Each row of a before or after table is a point. One or more steps were done to the points. Then noise was added and the rows were shuffled. The steps act on columns, c1 being the first. Write out the steps. A step turns or swaps two columns, mirrors them in a line or flattens them onto one, adds a multiple of one to another, or multiplies or shifts one. Angles are multiples of 10 degrees, from the lower column toward the higher: turns from -170 to 170, lines from 10 to 170 but not 90. Use the fewest steps. Two steps may share a column if one is a turn and the other turns, adds or multiplies; they go together, in the order done. Otherwise the lowest column goes first.
(in the rows, 128 means zero)

Before:
[[142 129 107]
 [145 129 143]
 [123 123 123]
 [117 117 144]
 [145 131 144]
 [137 150 112]
 [131 145 117]
 [142 117 142]
 [ 43 177 143]
 [120 129  98]
 [ 90 132 136]
 [142 122 128]
 [ 94 117 133]]
After, 13 rows:
[[107  96 153]
 [ 45  78 174]
 [133 140  65]
 [128 122 114]
 [131 113 174]
 [142 134 170]
 [116 138  92]
 [125 121  40]
 [110 148  79]
 [139 135 127]
 [137 143 172]
 [120  93 142]
 [134 142 176]]
Steps: turn c1 and c2 by 60 degrees; multiply c3 by 3

Before (13 x 8):
[[145  95 112 137 124 158 161 184]
 [144 134  70 112 177 120 119 137]
 [158 115 100 167 122 138 150 122]
 [127 199 131 158 142 188 137 120]
 [164 107  84 148 145 159 103 120]
 [157 194 125 167 148 128 133 101]
 [ 94 139 124 139 138 162 119  65]
 [153 111 116 156  95 175 147 124]
 [126 162  98 163 176 108 189 141]
 [121  85 116 130 103 144 105  89]
 [151 130 106 170 144 134 109 146]
 [143 132 188 126 142 125 121  81]
 [123 141 125 113 130 131 137 143]]
After (13 x 8):
[[151 132 107 166 146 134  57 148]
 [ 94 138 123 139 137 163  71  65]
 [123 143 123 112 132 130  85 144]
 [153 110 116 157  95 176  98 125]
 [144  96 112 137 122 158 109 183]
 [141 133  68 113 175 118  69 137]
 [157 115  97 167 121 136  99 122]
 [120  86 116 130 103 144  54  89]
 [126 159  98 163 177 107 139 141]
 [143 134 190 126 141 125  70  81]
 [157 193 125 167 151 128  82 100]
 [164 106  83 148 147 158  52 119]
 [126 198 132 157 144 189  88 121]]
Steps: shift c7 by -50

Before (13 x 12):
[[136 118 104 109 120 113 133  97 104 143 132 136]
 [137 103 144 146 141 103 144 125 116 125  92 135]
 [ 98 142 124 136 135 138 123 103  99 125 104 139]
 [114 145 108 107 131 122 141  78 140 149 123 152]
 [107 133 142 100 134 128 121 118 123 130 129 119]
 [119 121 107 118 137 120 123 118 163 119 124 126]
 [136 126 151 114 143 154 126 106 136 113 133 107]
 [137 127 156 167 142  98 117 113 102 116 101 130]
 [133 122 146 124 141 148 104 154 161 124 121 127]
 [136 156 100 105 139 122 125 107 128 132  88 122]
 [117 133 130  94 146 127 136  91 110 103 144 155]
 [133 130 142 145 100 110 136  85 130 115  95 141]
 [134 132 115 131 125 112 150 129 139 132 126 132]]
After, 13 rows:
[[141 125 131 166 142  96 117 113 102 115  49 129]
 [110 135 125 100 134 127 122 118 123 129 131 120]
 [118 133 126  94 146 128 136  92 110 104 176 155]
 [140 126 131 114 143 154 126 106 136 113 144 107]
 [132 131 129 131 124 113 149 130 140 132 122 131]
 [132 117 128 110 120 114 133  96 104 144 139 136]
 [137 122 129 124 141 149 104 154 162 124 106 126]
 [110 145 125 108 131 122 142  78 140 149 112 153]
 [ 99 143 122 137 135 139 123 103 100 125  56 139]
 [136 130 129 145 100 110 136  84 131 115  29 141]
 [131 156 130 106 138 121 125 107 127 132   8 121]
 [116 123 125 117 137 120 123 118 163 119 116 126]
 [140 103 131 146 141 103 143 126 116 124  20 136]]
Steps: flatten c1 and c3 onto the line at 10 degrees; multiply c11 by 3

Before, 9 rows:
[[153 107 105 102 176 132 115 152 116 142 131 140 136 123 122 118 132 148]
 [117 141 170 115 142 144 114 120 140 109 123 147 123 129 127 154 130 149]
 [123 140 124 140 147 136 117 121 162 141 101 138 132 131 122 116 122 108]
 [131 131 174 141 151 207 127 122 146 126 130 158 117 134 147 135 126 125]
 [122 121 109 135 145 131 125 134 124 143 112 133 132 136 160 122 102 150]
 [126 103 109 130 148 137 113 151 135 132 128 139 117 131 123 146  42 154]
 [122 109 130 137 159 161 124 124 115 142  82 139 119 131 124  91 128  87]
 [117 130 107  83 136 165 118 124 117 137 122 134 125 149 133 137 133 145]
 [146 127 119 105 140 131 117 124 171  91 122 160 126 147 133 154 134  97]]
After, 9 rows:
[[126 160 109 130 179 135 143 152 137 131 131 139 158 131 124 145  43 158]
 [118 138 169 115 163 143 142 121 141 108 127 144 140 130 129 153 132 142]
 [153 142 105 102 249 132 141 151 115 143 131 139 128 122 124 116 133 155]
 [119 132 108  80 149 164 138 124 119 137 124 134 135 152 135 138 134 150]
 [121 107 131 135 203 160 132 125 115 143 111 140 126 133 150  93 131  96]
 [143 151 119 106 158 131 141 126 172  93 123 159 144 146 133 154 134  78]
 [128 125 173 139 186 209 132 122 145 125 119 158 140 136 135 135 128 124]
 [124 131 108 135 172 130 130 132 126 144 107 134 124 134 153 121 101 158]
 [124 110 124 140 175 135 140 121 163 141 120 138 112 131 137 116 121 114]]
Steps: add -1 times c16 to c2; turn c2 and c13 by -150 degrees; multiply c5 by 2.5; multiply c7 by -1; add 0.5 times c10 to c18; flatten c11 and c15 onto the line at 130 degrees

Before (8 x 32):
[[166 135 158  97 103 128 136 132  94 124 130 113 141 160 113 111  80  86
  139 140 136 102 117 149 138  92 123 119 164 170 103 160]
 [196 109 134  88 145 160  99 117 127  94  86 111 137 114  81 123 111  89
   81 172 136 137 136 133 137  85 134  72 136 115 125 108]
 [152  88 130 151 126 157 148  93 158 177 135 123 173  96  99 155 127 167
  117 126 174 134 165 151 169 112 142 148 130 143 147 144]
 [111 135 118 113 132  98 148 133  84 147 151 137 117 168  75 157 125  98
  127 143 148 140 104 161 160  88 161  84 136 153 173  83]
 [109 135 116 158 106  99 147 161 149 163 134  80 167  99 118 115 114 164
  143 166 125  80 176 185 156 116 129 141 209 104 108 158]
 [122 161 138 129 131 124 124 102 182 155 121 134  92  69 163 175 121 148
  129  92 143  91 105 124 177 137 132  97 122  98  88 152]
 [100 109 108 150 128 176 109 145 124 118 157 169  86  91 150 122 123 134
  151  92 137 138 174 129 114 163 134 137 126 114 181 147]
 [ 99 122 141 115  70  94 107 146 133 116  69 131 132 153 146  99  86 141
  164  96 145 119  88 126 120 167 110  69 131 133 171  78]]
After:
[[112 135 116 130 105  99 150 161 149 153 133  82 166 101 117 114 114 162
  145 164 127  80 181 185 158 157 129 141 209 104 108 117]
 [123 164 136 139 132 122 125 101 183 146 121 133  90  69 161 174 119 149
  128  91 145  92 109 123 181 151 132  97 118  99  86 138]
 [166 136 159 108 103 127 135 131  95 127 127 115 142 159 113 110  81  86
  138 142 134 101 102 150 133 161 123 120 162 174 103  91]
 [ 98 110 108 123 125 176 108 145 125 120 157 174  87  92 150 121 121 133
  149  94 135 137 176 128 112 148 134 135 129 115 181 165]
 [ 97 123 141 134  71  94 104 147 134 120  70 129 131 153 145  98  87 141
  162  96 146 118  86 122 124  80 111  69 131 134 171 164]
 [112 135 118 127 132 100 148 133  84 140 149 140 115 166  73 156 124  98
  126 144 149 141 100 162 161  82 160  83 137 151 172  87]
 [152  88 130 132 127 157 147  93 158 163 136 124 174  96 100 156 126 168
  117 126 177 136 174 152 171 145 144 148 131 145 145 113]
 [196 109 134  87 145 161  97 121 128 104  86 111 137 115  83 122 109  91
   81 172 136 136 117 130 124 109 135  73 134 114 125  83]]
Steps: turn c4 and c23 by 30 degrees; add 0.3 times c4 to c25; multiply c10 by 0.7; swap c26 and c32

Before (14 x 64):
[[115  87 153 124 109 110  89 158  92 125 170 102 117 141 124 105 100 134
  139 132 110  82  94 137  89  92 139 101 128  94 158 144  95 158 115  94
  146  98 118 141 102 156 151 103 130 108 113 169 121 135 188 108 157 120
  153 129 125 102 144 110 131  71 111 155]
 [147  93 104 155 141 123 152 144 126 146 147 127 103 152  96  83 146 115
  140 111 119 104 128 128 128 116  99  95 156  99 102 117 153 151 146  72
  144 156 116 122 114 128 126 131 110 102 120 142 124 153 161 119 155 125
  118 100 174 148 179 133 134 105 101 113]
 [158 103 100 131 103 121 131 136 150 132 112 110 153 107 114 136 158 134
  128 132 131 125 136  98 169 183 121 143 134 148 107  72 122  97 143 163
  136 126 150 108 148  93 107 161 124 118 112 111  52 134 139 101 126 176
   99 157  94 117 188 152 160 139 174 104]
 [ 99 117 151 107 111  72 112  91 144 120 150 110 144 177 180 105 118 118
  161 155 117 118 112 117 108 154 174  96  88 112 155 160 101 143 118 128
  153  78 133 119  93 151 123  81 161 112 132 120 132 128 139 142 156 152
  169 120 140 116 135 133 133  87  94 125]
 [175 123 108 153  93 109 160 155 160 145  99 122 146 126 132 126 137  94
  147 131 157 144 174  91 164 144 111 172 141 143  97 101 109  99 144 123
   90 126 162 135 129 103 123 153 106 155 120 125  80 130 141 131 102 149
  113 170  87 111 161 149 173 121 172 111]
 [168 148 112 167 150 147 150 166 149 158 118 154  96 115 108 161 143  95
  105  93 152 126 145 134 166 121 124 151 143 107  99  98 149 126 150 123
  137 152 119 100 142  86 121 155 110 134 165  98 108 180 118  96 113 127
  133 117 152 140 162 137 127 111 133 106]
 [138 101  91 152 154 123 124 155 117 182 164 117  96 141 133 113 146  92
   95 100 142 103 130 147 119 125  96 138 144  95 111 104 158 137 149  93
  143 120 110 161 114 137 121 154 116 125 118 110 122 170 131 110 117 133
  116 134 147 142 136 128 113 113 106  98]
 [164 125 104 147 163 146 107 156 107 174 119 138  97 152 112 113 125  99
  134 119 149 102 162 152 136 105 118 145 134 101 102 114 157 177 133  89
  159 134 106 139 147  88 109 164  97  93 128 155 134 171 107 128 130 116
  104 116 156 154 171 120  84 130 123 104]
 [120  57 140 149 130  86  96 113 118 146 166 117 125 158 145 103 107 132
  150 144 100 112 109 142 105  94 149  99  78 119 115 121  87 142 106 111
  175 119 121 162  59 152 139 134 169  87 147 144 143 116 203 120 153 143
  144 130 143 127 140 126 122 105 116 153]
 [134 150 143  93 125  66  95 130 136 126 123 102 158 129 168 136  96 105
  174 165 159 160 153  73 157 164 137 129 114 141 118 140 158  87 110 131
  144 107 169  54 139 152  69 169 139 139 175 138  73  91 118 108  92 142
  138 143 107 106 148 134 152 103 146  88]
 [144 147 100 107  69  97 157 135 137 126 130 130 175 108 113 150 137  91
  142 142 175 156 166 123 174 155 123 149 144 170 118  96 162 119 129 160
  114 116 167 102 154 115 112 164 100 125 106 121  91 102 150 102 104 155
  146 136 122 102 152 164 185 120 152  79]
 [106 129 160  93 110  60  84 121 133 135 157  99 146 165 159 113  95 104
  126 191 123 133 111 106  93 134 182  57  79 133 152 154 125 114 118  87
  155 103 159 136 136 136 121 103 171 145 184 140 138 128 140 125 118 149
  167 115 151  62 139 116 122 114  90 127]
 [129 120 105 160  95 113 108 171 113 147 128 145  85 132 128 102 134 138
  128 105 134  97 106 138 158 108 112 112 149 109 109 120 153 151 125 116
  160 152 122 126  92 115 102 130 104 135  96 128 147 173 165 137 141 136
  106 100 161 140 161 130 102 121 115  84]
 [137 127 108 167 129 134 150 154  91 185 111 136 117 135 102 128 138 118
  121 127 124 115 142 122 136 101 122 114 140  89 100 116 134 147 126 108
  144 136 140 157 132 127 121 110 135 108 112 108 119 177 144  92 160 136
  104 117 140 128 114 119 128 111  88 120]]
After, 14 rows:
[[114  85 153 124 110 108  89 158  94 129 169 103 114 144 125  99 100 146
  141  91 157  80  93 127 132  93 138  97 129  94 111 143  94 156 116  93
  148  98 118 115 155 154 150 103 131 109 113 167 121 134 224 107 157 121
  152 131 134 103 126 111 132  70 111 159]
 [144 147 101 109  67  95 157 134 134 130 129 131 177 109 112 149 138 146
  142 177 117 154 167 135 140 153 124 149 143 171 177 100 162 121 128 159
  113 116 167 155 124 114 110 166 101 125 106 122 175 101 162 104 100 156
  144 135 130 101 169 164 185 118 154  79]
 [101 117 150 108 111  75 109  91 142 120 148 111 145 177 179 108 120 132
  161 106 157 119 114 118 153 156 173 100  85 114 119 163 100 143 117 128
  151  78 132 136 156 154 124  85 162 110 129 119 104 125 145 142 156 151
  166 122 115 116 142 136 128  83  93 127]
 [159 102 100 133 105 121 131 138 150 137 117 112 154 108 113 134 159 189
  130 170 106 124 140 107 137 181 121 147 133 144 130  73 121  97 140 163
  135 126 151 151 148  91 105 159 123 117 111 108 204 135 145 101 126 174
   99 156 155 116 134 165 156 137 173 106]
 [167 147 112 166 150 144 154 164 153 158 120 150  97 117 106 162 144 151
  105 168  98 124 144 138  90 121 121 150 145 106 153  96 151 128 153 122
  139 149 118 151 128  86 121 154 110 134 164  98 155 176 109  97 113 129
  133 119 101 140 168 135 128 107 131 106]
 [117  56 138 148 129  84  93 114 120 144 171 117 127 156 147 101 105 147
  150 103 114 113 107 142 144  92 145  98  72 120 102 119  85 142 108 112
  174 119 121  89 179 150 143 132 166  88 145 141  77 115 243 120 153 141
  146 127 121 123 125 123 121 105 117 152]
 [147  94 104 156 139 124 152 145 127 146 146 129 102 153  97  85 148 172
  143 129 100 104 126 132 108 115  96  93 158  99 115 119 152 148 142  72
  141 157 117 127 140 129 124 133 109 101 122 144 126 155 180 123 158 126
  121 100  80 147 152 133 135 104 102 109]
 [164 123 104 147 163 147 105 158 109 176 117 134  94 152 110 114 127 163
  134 135 103 102 158 150 120 104 117 144 132 104 149 116 156 182 137  86
  161 132 108 113 108  87 109 164  99  93 128 152 135 171  95 133 127 115
  106 118 101 155 164 112  80 128 124 105]
 [105 130 161  92 109  57  83 117 130 135 156  95 149 164 160 111  96 134
  124  94 152 134 110 105 190 135 183  55  75 133 124 154 127 114 121  84
  157 105 162 116 118 136 121 105 169 146 186 140 124 128 146 121 119 146
  168 114 105  65 155 126 122 113  91 125]
 [177 124 111 151  94 105 161 156 159 145  97 122 145 128 131 131 136 157
  146 159  95 144 174  99 131 144 107 174 142 141 159 105 108  99 146 120
   92 128 162 127 152 102 124 156 104 153 120 125 168 129 150 129 106 149
  113 169 169 112 167 164 172 119 173 111]
 [136 127 104 169 132 135 150 156  89 185 114 136 120 133 100 125 141 113
  121 136 100 111 141 122 127 103 121 113 137  92 124 116 133 146 125 110
  145 138 138  93 128 127 121 111 137 107 112 106 137 181 151  91 157 139
  107 119 118 128 131 124 130 112  88 120]
 [138 150 144  94 121  64  95 129 136 125 125 102 158 127 167 136  94 142
  171 157 117 159 151  77 165 165 137 132 112 138 162 140 160  89 110 134
  144 107 168 206 149 147  69 171 141 136 175 139 180  94 113 107  94 140
  139 143 138 109 158 151 151 102 147  89]
 [139 102  89 151 152 123 121 155 114 180 164 118  96 141 134 117 145 128
   94 120 113 106 131 147 101 123  94 137 144  96 147 106 160 135 151  97
  141 124 109  94 142 139 121 154 119 128 115 111 129 169 132 113 118 134
  118 135 113 140 166 122 115 112 106  99]
 [128 120 104 161  93 112 107 168 116 146 130 145  84 132 127 103 134 161
  126 161 113  97 104 135 104 106 112 110 148 107 134 122 150 151 124 112
  161 153 119 123 151 113 103 131 104 133  93 129  90 173 186 135 142 137
  106 104  94 141 126 124  99 122 115  84]]
Steps: turn c18 and c59 by -80 degrees; swap c20 and c25; swap c21 and c31; turn c24 and c60 by -20 degrees; turn c40 and c57 by 170 degrees; turn c41 and c49 by 150 degrees; multiply c51 by 1.6

Before:
[[152 146 160  93 146 153 114  90  83 151 110 108  87 140 168 149 117  80
  120 161 171 146 184 146 174 116  83  88 140 125 156 105 179 132 120 126
  149 155 177  87 106 174 116 151 176 169 119 128 119 104 121  90  90 174
  117  74  76 166  77 147 109 134 155 155]
 [136  99 159 105 182 154 113 107 149 152  75 135 118  90 180 127 135 112
  150 157 101 144 114 110 103 177  87 151  72 146 162  73 107 154 129 109
  140 136 117 150 139 137 139 127 106 166  85  89  98 113 177 162  98 146
  173 102 123 143  79 113 144 140 102 179]
 [151  85 147 108 133 170 142 143 163  78 135 128 105 101 114  87 178 141
  176 115 146 126 124  98 110 114 148 130 150 177 121 158 149  94  90 137
  146 109 165 161 154  95 155 149 175 127 154 116 163 102 130 104 109 115
  144  81 129 188 154 103 105 102 160 114]
 [164 132 110  89 129 138 121 156 161  85 110 153 149 139 172  87 182 155
  146  99 154 105 106 152 117 131 111  74  92 124 146 158  93 143 109 126
   98 148 131 151 111 118 134 118 131 148 141 138 133  90 138 108 147 157
  144 123  55 127 149  93 174 130 131 146]
 [ 96 119  91 149 135 122  62 141  92 101 103 156 143 143 102 139 128 150
  153 150 136 117 169 178 144 119  88  76 150 175  93 112 134  90 153 169
   99 133 156  93 150 111  86 137 157 117  99 133 112 112 117 121 134 161
  184 147 127 128 146  92 169  92 137 128]
 [141 146 156  96 176 101 124 108 123  97  72 154  96 112 167 166 137 140
  108 147 128 128 173 138 181 139 148  77 111 149 157 153 148  96 124 170
   82 160 126 130 138 156  67 160 151 108 156 138 144 134 136 119  74 176
  150 102  56 200  99 129 116 121 124 139]
 [109 132 147 117 111 116  82 135 167 148 102 106 131 144 105 129 173 140
  149  91 179  70 111 171 114 151 101 106 124 187 144 149 141  90 110 110
  118 125 136 127 159 116  99 116 120 104 111 106 162 141 124 160 155 120
  116 103 131 156 119 157 178  81 161 127]
 [151 110 145 151 136 135 143 159  95 128  92 147 114 110 122 121 131 146
  164 100 176 107 126 105 141 176 135 127 113 107 170 133 168 132 101 117
  147  76 149 156 123 164 110 159 125 125 137 114 163 137  95  80  89 142
  148 109  76 194 150 114 109 101 111 125]
 [108 109  84 167 109 139  81 155 139 150 129 144 171  88 114 112 153 157
  124 159 147  97 100 106 161 101  78 138  73 164 128 157 106 109 156 122
   76 140 172 161 164 164  83 165 135 106 121 129 154 138 139 151 149 137
  149 155 110 164 131 164 140 146 117 120]
 [119 143  96 172 136 123 108 174 141 102 147 156 155 114 107 150  95  84
  123 102 139  70 122 125 181 124  98 102 122 124 102  73 147 117  94 158
  153 110  92 159 140  89  89 122 178 177 129 121 168 154 136 138 122 135
  107 160  56 134 115 153  94  90 170 129]
 [112  77  86 120 106  90 113 169 120 147  86 129 129  86 127 101 157 107
  145 149 136 134 131 146 152 109 150 138 153 108 124 137 130 108 158 118
   79 101 154 152 126  96  98 202 174 135 149 123 126 113 168 164 146 122
  186 150 109 135  76 125  97 139  90 164]
 [137 138  98 166 187 101  97 107  87 107  69 153 141 147 176 127 143 129
  156 109  98 129 145  99 145 126 101 151 106 157  97 155 172 157 126 179
  131 158 158 146 143 141 145 146 152 173 150  81 133 150 156 106 143 135
  126  72 130 132 124  91 163 155 147 160]
 [113  70 136 161 102 170  85 149 158 118 128  97 133 129 181 123 148 147
  117  97 134 126 116 125 108 151 149  99 135 138 171 131 125  91 151 163
  141 133 112 120 134 144 105 143 108 164 160  76 148 109 121 135 136 159
  182  83 143 192 135 140 169 101 118 130]]
After:
[[150 110 145 174 136 134 142 156  95 127  92 147 113 110 123 121 131 145
  128  99 176 107 127 102 140 172 136 127 112 107 170 134 135 131 127 117
  146  75 149 156 125 164 110 160 125 124 138 113 162 138  95  80  90 143
  148 109  76 193 149 135 109 101 111 124]
 [152  85 147 130 133 171 141 152 162  78 136 128 104 101 114  86 177 140
  130 115 146 126 125 108 109 109 149 130 150 178 120 158 157  94 128 138
  147 109 165 161 154  94 155 148 176 127 153 116 163 103 130 105 107 114
  144  81 129 187 155 123 106 101 161 115]
 [113  69 137 148 103 169  84 141 158 119 126  96 133 129 181 123 149 146
  128  96 134 126 117 116 109 163 149  99 135 136 171 131 100  92 129 162
  140 134 114 120 134 144 105 144 108 165 159  77 148 108 119 136 135 159
  182  83 144 193 134 159 169 100 119 130]
 [119 142  96 169 135 124 109 156 141 103 147 156 156 114 108 149  96  84
  127 101 139  70 123 105 182 131  96 104 123 124 101  74 107 119 127 159
  153 109  92 158 140  88  88 122 178 176 129 122 168 154 137 138 123 134
  108 160  55 135 115 174  94  89 171 129]
 [164 133 110  77 130 138 120 134 162  84 111 152 151 139 171  88 183 153
  127 100 154 106 105 124 117 133 112  74  93 123 146 156 135 145 129 125
   98 147 132 150 111 118 134 116 130 148 141 137 132  91 137 107 147 159
  145 124  55 127 148 112 171 130 131 145]
 [109 132 146 130 110 115  82 111 167 148 103 106 130 145 105 129 173 141
  128  91 179  71 111 143 113 165 101 106 123 188 144 149 144  91 129 109
  119 126 137 126 160 117 101 115 121 104 110 104 161 142 124 160 153 120
  115 104 131 157 117 177 178  78 161 126]
 [143 145 156 123 175 101 123 111 124  97  71 153  97 112 168 167 136 139
  128 147 127 127 173 141 180 140 147  77 111 148 158 153 164  96 128 170
   83 160 126 130 138 156  67 160 151 108 157 138 145 133 136 120  74 176
  149 102  57 200  99 148 116 122 124 139]
 [137  99 160  98 183 154 114 124 149 152  76 134 117  90 181 126 135 112
  128 157 101 144 115 131 104 182  87 151  72 145 161  73 132 154 128 108
  140 137 117 149 139 137 139 127 106 166  85  90 100 114 176 163  99 146
  173 103 123 145  80 133 144 140 101 178]
 [113  76  86 123 104  90 114 143 121 148  87 130 130  86 127 101 157 108
  127 150 135 135 130 116 152 112 150 138 151 108 124 137 136 109 127 118
   79 101 155 153 126  96  97 203 174 134 150 123 126 114 168 165 146 123
  184 149 110 135  76 144  96 139  90 164]
 [ 96 120  92 147 134 121  62 111  92 100 101 155 144 143 103 139 129 151
  128 151 137 117 169 143 144 139  88  76 149 176  94 112 116  92 127 170
   99 134 155  92 149 110  88 138 157 118  99 133 112 112 116 121 134 161
  185 147 127 129 146 110 170  92 138 130]
 [151 145 159 145 145 154 114  98  82 151 110 107  87 139 168 150 117  80
  128 161 171 145 185 154 174 121  83  87 141 125 156 107 187 131 128 126
  150 155 179  87 104 173 117 150 175 167 118 128 120 104 124  90  90 174
  117  75  76 166  77 167 109 135 154 155]
 [107 109  84 136 109 139  81 155 138 149 129 145 171  88 114 113 152 158
  128 158 148  98  99 104 161 116  78 138  73 163 127 157  83 109 128 122
   77 139 173 161 163 164  83 164 135 106 120 129 153 138 140 152 149 136
  149 155 109 164 131 183 140 146 118 120]
 [139 138  99 187 187  99  97 131  86 107  68 154 142 146 174 126 145 129
  128 108  99 129 146 127 144 136 101 151 106 157  97 154 126 158 129 179
  131 158 157 147 143 141 146 145 153 172 151  80 134 149 155 106 144 136
  125  72 131 131 123 110 162 153 148 160]]
Steps: turn c4 and c33 by -50 degrees; add -0.3 times c7 to c26; flatten c8 and c24 onto the line at 140 degrees; multiply c19 by 0; multiply c35 by 0; shift c60 by 20
